Each row of a before or after table is a point. The points were changed in one or more steps. Then noise was added and the rows were shuffled. The steps act on how far a point lies along the listed directions, d1 being the first. Name the steps. A step turns or swaps two directions, mirrors them in a line or flattens them onto one, adds a multiple of one to another, or multiplies one. Angles are multiples of 10 degrees, from the lower direction toward the higher: turns from -170 to 170, lines from 10 to 170 but not 90. Use the fewest steps. Two steps may share a direction if one is a turn and the other turns, adds or multiplies; they go together, in the order done. Otherwise the lowest direction goes first.

Directions:
(1): [-38 -13]
(2): [ 13 -38]
Before (13 x 2):
[[ -6  20]
 [  9 -11]
 [-15 -13]
 [ 17 -11]
 [  9  19]
 [ -9  -8]
 [ -1   0]
 [  4  -8]
 [ -4   2]
 [ 14  16]
 [-13  -4]
 [  3   2]
 [ 25  -2]]
After, 13 rows:
[[-27 -33]
 [-16 -21]
 [ -2   0]
 [ 12 -25]
 [ 13  52]
 [ 23 -35]
 [ 40 -36]
 [ 54 -13]
 [  5   4]
 [-18  59]
 [-28  -8]
 [ -9   7]
 [ 25  43]]
Steps: multiply d1 by 2; multiply d2 by 3

Directions:
(1): [-24 -30 -30]
(2): [-31 -11  36]
(3): [-29  36 -13]
Before:
[[-23   6 -10]
 [ 27  -9  45]
 [-18   1  15]
 [ 11  11 -26]
 [ 13  13  60]
 [ -4   4  26]
 [  6   0   1]
 [ 39  19  -1]
 [-18  10 -22]
 [-30  11  21]
 [  2   7   7]]
After (11 x 3):
[[-18  20   3]
 [  3 -25 -14]
 [ -8  45 -21]
 [  0 -25  14]
 [-22  10  30]
 [ -9  12  17]
 [ -3 -14  19]
 [-36  49  -9]
 [-10   7  -4]
 [  0   3  -6]
 [-13  -5 -43]]
Steps: turn d2 and d3 by -60 degrees; turn d1 and d3 by -120 degrees

Directions:
(1): [-50  18   1  16]
(2): [25 35  1 36]
(3): [ 0 -9 55  7]
(4): [ -2 -38 -12  39]
Before (13 x 4):
[[  4  -4  18   0]
 [-31  -8 -10   6]
 [  2   4  23  21]
 [ -1  27  18  32]
 [ -3   1 -33 -46]
 [-42  -7 -31  -3]
 [ -9 -22   6  12]
 [ 31  15  -2 -59]
 [ 33  20 -21 -35]
 [ -4  28 -14 -60]
 [ 38 -22   8  12]
 [-23 -31 -15  18]
 [ 23  24  29   7]]
After:
[[-13   3   4   0]
 [ -3  22  16  36]
 [ -3  -9  15  -7]
 [-15   8  -7   2]
 [  0  15 -37   6]
 [ -8  23 -14  25]
 [-14  16   2  22]
 [ -3 -12  27  -9]
 [ 30  -6 -28 -16]
 [ 10 -26  37 -21]
 [  5 -11 -35 -29]
 [ 10 -23  -2 -34]
 [ 21 -29  -8 -38]]
Steps: mirror d1 and d3 in the line at 40 degrees; flatten d2 and d4 onto the line at 10 degrees

Directions:
(1): [ 16  31 -19  26   8 -49]
(2): [ -2  13 -43  10 -46  21]
(3): [ 19  50  31 -23 -15  12]
(4): [16  3 19 56  9 30]
Before:
[[-19 -28 -38   0   7 -32]
 [-22  -5 -18  -3 -28  -1]
 [ 26  11  15  27  19  -3]
 [-27 -29 -33 -14 -27  37]
 [-10  -6  -9  14   5   3]
 [  7  14 -12  21  -3   1]
 [-19 -20  -6 -21  -2 -31]
 [  2  16   6   8  20 -12]
 [-15 -28 -34  21  -3   7]
 [  6   6   0  42  -1   1]]
After:
[[ -1  10 -29  25 -21 -11]
 [ 24  26 -11  26  -4 -10]
 [ -1  11 -23   1 -11  -5]
 [-20 -37  14  -4  20 -26]
 [-30 -59 -28   3  30 -33]
 [  3  22  -1  10  10 -10]
 [-28 -23  -5 -19 -13  -1]
 [-28 -52 -45  16   2  -3]
 [-14 -14 -18  10   0  -1]
 [-31 -53 -16 -16  -6  34]]
Steps: turn d2 and d4 by -50 degrees; turn d1 and d4 by -30 degrees; multiply d3 by 1.6

Directions:
(1): [ -2  21  -2  33 -55 -35 -20  12]
(2): [ -8  38 -13  31  26 -21  38 -33]
Before (10 x 8):
[[  0  -1  -4  15  10  -2  10  -4]
 [ 10 -13   8  16 -51 -14 -37  25]
 [  6 -32  11 -17  20  20   0   7]
 [  3 -10 -11 -17  40  11  26 -17]
 [  0  24  -7  19  11  -8  19 -12]
 [ -5  12 -11  -7  34   8  24 -23]
 [  3  -3  -2   8 -60 -21 -45  13]
 [ 17   0  16   0 -50 -16 -30  23]
 [ -6 -23  19  -9   2  29  -5  17]
 [ 16 -13  -5  -4 -12  -5  -7  20]]
After:
[[ -5  32 -16  25 -15 -22   5 -14]
 [ -3  24 -21  24  -2 -31  21 -18]
 [  2   4   3  11  35   3  31 -16]
 [ 22 -29  21 -43  14  27 -13  15]
 [  2  10  -2  15 -28 -14 -11  12]
 [  2  -2   0  19  -8  -8  -2   4]
 [ 10 -44  11 -31  15  35 -16  16]
 [-12   0   8   7  30  21  23  -6]
 [  8 -47   4 -45   3  34 -30   9]
 [ 15 -16  -5 -12  16   6   4  11]]
Steps: turn d1 and d2 by -90 degrees

Directions:
(1): [ 20 -44  -3  -4  27 -20  -3 -57  18]
(2): [-26 -14  27   8  25 -15  49  -1 -46]
(3): [ 30  44  16 -38  31  13 -14 -19 -29]
(4): [-55  -6  15 -56  -7   5  -6 -11  20]
Before (14 x 9):
[[  1  17   8  34   5  -7  21  24 -43]
 [ 40   9 -15  16  31 -11 -23 -17  -9]
 [  4   0 -22  39 -39   2 -12  30  24]
 [-53 -12  27  -8  10  -6  29  23 -16]
 [ -5  10  16  14  -6   8  26  10 -29]
 [-16  -6  -5 -14 -14   2  11   9  -5]
 [ 42 -19 -11   5  12   2  -8 -27   8]
 [-23 -27 -13  -2 -34   8   3  -4  60]
 [ -6   4   6 -16  17   4  24  -7  -6]
 [  5 -37   0  17  -2 -17  15 -14   6]
 [  0  -3 -33  58 -24  -7   5  32   1]
 [  6  -6   1   6  12   1   6 -16   5]
 [ 17  26  -1  44   1 -20  10  32 -38]
 [ 26  11  -2  31  11  16  12  20 -15]]
After (14 x 9):
[[ -6 -38   1  33  12 -28  22 -17 -12]
 [-40  21  11 -45 -24  26   3  10  29]
 [ 25  -1 -24  16 -24  15 -17  16  23]
 [  7   2  -8   6  -1   7  -7  -7  17]
 [-11 -34  -3  47   3 -42  23   4 -13]
 [ -7  -6   1 -24   1   0  11  -8 -12]
 [-57 -27 -13  21 -20 -15  22  16   7]
 [ 20   5 -29  43  -4  -7 -22  21   8]
 [  1 -27  -5  39   5   2  24  12   2]
 [  2 -25  12  13   5  -7  23 -25 -10]
 [-53  -5   7   8 -30   0  19  31   2]
 [ -3 -22  -7 -11 -20  -2 -14 -10  33]
 [ 20  -1  -6  -8  19   2  10 -19   6]
 [-13 -25  24 -31  41 -13   6 -35  -2]]
Steps: turn d1 and d2 by -80 degrees; turn d3 and d4 by -60 degrees

Directions:
(1): [  5   9  17 -56   9  10   4  11  16 -56  37]
(2): [ -6 -34  23  18  15  20  26 -52  33 -27 -26]
(3): [-36  19  36  -6 -20   2 -11  41  29  -4 -50]
(4): [-11 -42  14  -5 -21  31 -38   1 -56 -21 -10]
(5): [-27  59 -16 -10 -18  37  17 -37 -24  -2  -8]
Before, 12 rows:
[[  5 -29  22  -5   8  12  -5  -2   0 -22  -1]
 [ 14  -7 -19  17  14  -3  11 -32   4   8  29]
 [  9  29  -8 -13  20  -5  17  -3   5   7  31]
 [  4 -50  24  16  -8  -8 -17  14   6  -4 -15]
 [  0   1  -8  12   6   3   7 -20   7  -3   5]
 [  6  -5   7  -3   9   2  11  -4  37 -14  11]
 [ 15 -19  -7  12  18  22   9 -50 -21  -9  15]
 [  9  -3 -16  29   6   2   3 -25 -18   9   8]
 [ 11 -38   8   2  -6   5 -19  -1  -8   8   6]
 [ 15  19 -13 -12  13 -17  13  -9  -1  18  28]
 [ 11 -17  17 -16  13 -11  20   5  34 -32   7]
 [ 12 -57  20   1  17   1  -7   5  14 -25   0]]
After, 12 rows:
[[ 10 -58  19  -4   7   5 -24  20 -15 -24   7]
 [ 13 -26   3  -1  -6  -2 -25  12 -11  18  14]
 [ 14 -25  -5   7  10  30 -13 -34 -44 -11  19]
 [ -2 -12  -5  12   1  11   3 -22  -4  -9   7]
 [  6 -24  15   0   8  17   1 -11  25 -26   2]
 [  7  -5 -16  29   3   2  -2 -26 -24   9   5]
 [  7  21   3  -5  23  -2  26 -22  19   4  24]
 [ 10 -21 -15  17  12   8   2 -41  -4   2  23]
 [ 13  10  -7  -4  20 -17  23 -23  14  16  20]
 [  5 -29  20  -7   1   8 -19  16 -19 -18   4]
 [  8 -35  24 -15   9   2   7  -1  18 -44   3]
 [  9 -47  20  10 -15 -12 -27  30  -4  -1 -10]]
Steps: multiply d2 by 1.3; turn d2 and d4 by 50 degrees
